Each row of a before or after table is a point. The points were changed in one or more steps. Then noise was added and the rows were shuffled. The steps act on columns, c1 being the first. Name the steps. A step turns or swaps two columns, mirrors them in a line or flattens them onto one, adds a multiple of one to another, or multiplies or shifts one. Angles are multiples of 10 degrees, from the lower column toward the higher: turns from -170 to 170, lines from 10 to 170 but not 90. Use the fewest steps. Two steps may share a column if one is a turn and the other turns, adds or multiplies; they go together, in the order done. Otherwise the lowest column goes first.
In the rows, zero is written as 100.

Before (13 x 3)
[[124,144,97],
[122,112,131],
[91,173,160],
[55,98,167],
[80,85,116],
[128,70,77],
[73,88,129],
[117,80,102],
[121,77,122],
[126,90,100],
[130,88,120],
[96,101,151],
[132,66,84]]
After (13 x 3)
[[156,116,85],
[121,102,76],
[91,61,50],
[113,92,69],
[165,109,97],
[131,7,99],
[173,132,88],
[169,138,93],
[167,71,134],
[162,72,86],
[163,103,66],
[134,68,64],
[171,100,77]]
Steps: shift c1 by 40; turn c2 and c3 by 140 degrees

Before (11 x 8)
[[109,129,102,100,104,86,115,104],
[80,85,99,101,89,78,102,104],
[88,106,85,109,195,84,117,109],
[131,112,73,105,85,88,106,95],
[81,96,123,100,99,101,121,108],
[83,101,100,128,105,99,106,109],
[91,103,87,99,89,120,107,87],
[121,92,80,116,91,142,105,112],
[92,91,73,114,92,87,132,105],
[81,111,97,139,115,81,120,93],
[106,87,104,110,120,92,119,90]]
After (11 x 8)
[[116,98,118,96,121,90,101,93],
[99,115,101,125,115,117,96,100],
[115,77,97,115,106,92,94,101],
[97,103,93,102,108,78,111,102],
[113,84,75,99,132,107,108,109],
[119,95,84,110,117,108,5,106],
[126,72,100,129,120,107,85,100],
[61,82,79,101,106,74,109,108],
[99,85,107,93,118,110,80,98],
[79,101,77,112,107,126,115,108],
[129,91,98,87,102,109,111,101]]
Steps: turn c1 and c6 by 150 degrees; turn c2 and c4 by 60 degrees; flatten c3 and c8 onto the line at 160 degrees; turn c5 and c7 by -90 degrees

Before (11 x 12)
[[99,103,169,117,106,109,105,127,81,148,119,110],
[132,93,109,88,109,89,101,122,73,111,109,84],
[116,113,109,102,98,97,73,132,119,76,127,108],
[124,102,108,100,30,102,123,68,79,84,21,129],
[108,93,147,93,110,92,59,64,95,91,122,116],
[118,80,105,93,99,124,98,113,163,85,124,93],
[94,82,99,90,101,107,73,87,78,123,121,129],
[91,96,101,117,113,91,74,121,78,96,58,87],
[123,78,103,139,106,134,72,121,73,122,101,97],
[117,71,106,90,114,111,96,129,96,65,103,115],
[101,47,118,95,5,123,72,127,97,76,57,92]]
After (11 x 12)
[[71,77,95,104,110,107,77,92,92,78,123,114],
[109,79,107,98,111,70,98,101,95,95,98,79],
[108,71,115,101,62,91,77,108,98,61,109,84],
[92,66,117,112,107,68,97,117,100,116,105,92],
[118,94,123,91,97,84,70,114,93,122,116,113],
[126,86,116,112,110,115,101,114,91,99,117,84],
[110,67,91,32,110,89,122,93,119,112,38,125],
[95,98,153,99,83,121,110,146,94,58,126,112],
[77,72,123,9,124,65,70,121,116,105,66,58],
[97,84,107,112,108,100,61,109,92,110,122,109],
[98,111,109,107,78,105,78,110,111,110,71,90]]
Steps: turn c2 and c12 by 40 degrees; turn c1 and c2 by -40 degrees; flatten c3 and c8 onto the line at 40 degrees; turn c4 and c5 by -100 degrees; turn c6 and c10 by -140 degrees; flatten c9 and c11 onto the line at 110 degrees

Before (12 x 18)
[[143,127,63,100,138,146,56,148,92,41,96,92,104,96,120,65,32,95],
[155,117,110,94,89,65,138,56,128,111,138,118,100,61,119,86,71,129],
[140,128,138,76,73,83,145,81,170,121,90,114,105,38,74,112,72,131],
[134,95,56,103,121,128,82,119,76,14,67,71,85,73,148,75,55,130],
[86,95,75,88,117,124,107,96,85,91,75,105,121,104,156,133,105,108],
[139,149,116,81,105,97,161,139,117,78,148,51,68,79,97,76,32,156],
[71,97,120,96,71,99,89,71,91,52,105,123,114,79,140,109,96,99],
[100,76,111,116,111,62,95,88,119,77,88,109,115,100,109,131,97,110],
[91,95,105,121,109,119,140,53,111,51,110,124,119,93,114,123,138,116],
[99,75,43,107,99,123,111,121,90,37,95,104,128,87,129,129,54,90],
[158,146,130,56,95,70,150,74,124,104,124,62,136,64,63,69,47,154],
[108,72,111,78,94,95,131,90,109,124,110,123,109,63,68,92,94,138]]
After (12 x 18)
[[155,121,110,112,99,65,138,56,130,106,176,118,100,61,119,87,71,128],
[144,136,43,63,134,145,56,149,80,91,91,92,105,95,120,66,32,95],
[133,93,23,42,112,129,82,119,70,95,33,71,85,73,148,75,55,129],
[99,67,33,55,95,123,111,120,91,72,89,105,128,87,129,130,54,90],
[91,94,82,52,112,119,139,52,107,117,120,124,118,93,114,122,138,116],
[71,96,76,73,70,100,89,72,101,138,109,123,115,80,140,109,95,99],
[159,159,93,135,104,70,150,73,125,139,149,62,136,64,62,69,48,153],
[100,69,99,74,116,62,95,88,113,113,76,109,115,100,109,132,98,110],
[86,93,76,103,111,125,107,95,80,86,51,104,121,105,157,133,104,108],
[108,64,109,132,98,95,131,89,110,107,120,124,110,63,68,92,94,138],
[139,163,83,100,111,97,160,139,112,128,196,51,68,79,96,76,32,156],
[140,137,120,132,98,83,145,80,175,133,79,114,105,38,74,112,71,130]]
Steps: multiply c2 by 1.3; turn c4 and c10 by -140 degrees; turn c3 and c10 by 60 degrees; turn c5 and c9 by -20 degrees; multiply c11 by 2

Before (14 x 32)
[[97,94,116,107,114,109,99,90,115,107,85,93,69,108,111,86,92,115,92,83,82,118,120,106,77,104,80,113,102,117,98,128],
[81,97,111,96,110,89,86,109,88,107,78,94,115,110,105,85,111,110,98,105,101,113,123,104,107,102,84,114,110,113,94,114],
[91,86,114,114,77,115,119,97,99,89,78,113,112,96,113,90,111,115,96,93,89,112,88,95,102,101,87,120,106,106,99,125],
[85,83,116,115,112,114,101,87,90,98,128,99,82,125,112,103,99,64,106,98,90,112,124,101,107,78,79,120,94,110,103,107],
[88,117,83,116,115,84,103,87,89,76,74,98,126,116,98,88,137,111,119,83,96,118,110,107,73,111,82,119,90,118,97,116],
[85,90,106,107,78,94,107,87,103,98,75,98,123,107,114,149,84,96,93,119,80,110,108,118,104,110,98,106,104,101,86,122],
[77,95,115,102,83,114,83,103,99,68,79,96,122,105,112,83,84,66,92,95,82,115,104,109,107,101,110,73,103,109,100,126],
[99,93,67,5,83,112,85,94,115,106,74,97,124,97,116,89,89,114,105,93,79,103,116,136,79,83,80,117,104,84,104,126],
[85,93,111,118,104,115,99,103,89,81,126,128,95,95,101,96,110,110,107,99,82,97,115,114,100,108,82,110,104,120,101,121],
[94,97,101,78,77,92,97,93,120,64,98,102,111,97,107,79,103,113,109,85,93,109,60,142,92,112,78,120,73,117,98,126],
[78,101,109,109,88,114,111,93,91,101,97,109,130,114,84,98,99,108,94,96,79,87,105,130,104,108,91,119,107,104,57,118],
[162,109,85,50,77,100,113,94,88,94,111,94,129,106,112,79,85,111,120,85,89,119,109,109,83,100,101,74,101,105,94,122],
[90,96,110,112,78,108,129,148,100,108,133,96,81,109,107,88,127,79,107,90,96,101,97,98,101,105,110,104,111,111,99,114],
[106,93,87,100,84,74,122,105,97,109,83,92,134,98,94,84,83,87,115,95,101,82,124,94,102,98,112,113,110,117,108,117]]
After (14 x 32)
[[92,94,108,111,81,109,128,147,97,107,131,95,98,104,106,88,126,104,108,90,107,102,97,98,102,97,109,80,111,110,99,113],
[85,117,83,115,114,83,102,88,106,76,75,99,101,107,100,88,136,117,120,82,108,120,109,107,74,95,81,112,91,118,97,117],
[78,102,108,108,88,116,110,94,95,102,97,105,100,109,82,96,100,117,96,94,121,85,107,128,104,97,92,106,107,105,59,117],
[107,93,87,98,84,74,123,105,104,112,83,94,99,101,94,85,83,113,117,96,100,84,124,93,102,101,113,88,108,115,106,117],
[98,95,67,7,82,111,87,94,77,104,74,99,98,106,119,88,90,116,105,94,110,102,115,135,79,96,80,113,105,82,104,127],
[90,88,114,114,79,116,121,96,96,88,77,111,98,97,111,91,111,117,96,93,110,111,88,97,102,100,87,114,105,105,97,123],
[85,89,107,108,76,96,106,87,88,100,74,99,101,101,114,148,84,105,92,119,116,111,106,119,104,101,98,94,104,100,87,121],
[97,94,114,108,114,109,98,89,77,108,84,93,100,105,113,87,90,114,90,82,109,116,120,107,79,97,79,115,102,119,99,129],
[84,93,111,119,103,116,98,104,100,80,128,128,98,91,103,94,112,109,109,99,118,96,115,112,99,106,80,110,103,122,101,125],
[83,84,116,117,112,115,102,85,104,99,127,100,101,126,111,104,98,120,106,98,114,111,123,102,106,83,81,62,95,110,103,107],
[81,98,112,97,110,89,86,109,110,105,81,92,99,106,106,85,107,115,96,105,107,111,120,105,107,96,86,110,110,112,93,113],
[75,94,115,101,86,114,85,105,93,69,79,96,100,104,114,82,83,74,92,95,118,115,107,109,105,98,109,63,102,111,101,126],
[162,109,85,51,78,100,113,94,103,97,112,94,99,105,113,78,87,73,121,85,116,121,110,109,84,98,102,110,102,106,92,121],
[96,97,102,77,76,89,96,94,80,64,96,101,97,93,107,79,102,119,107,86,96,109,62,143,91,101,78,113,72,117,97,125]]
Steps: turn c9 and c21 by -150 degrees; multiply c13 by 0; flatten c14 and c26 onto the line at 150 degrees; swap c18 and c28
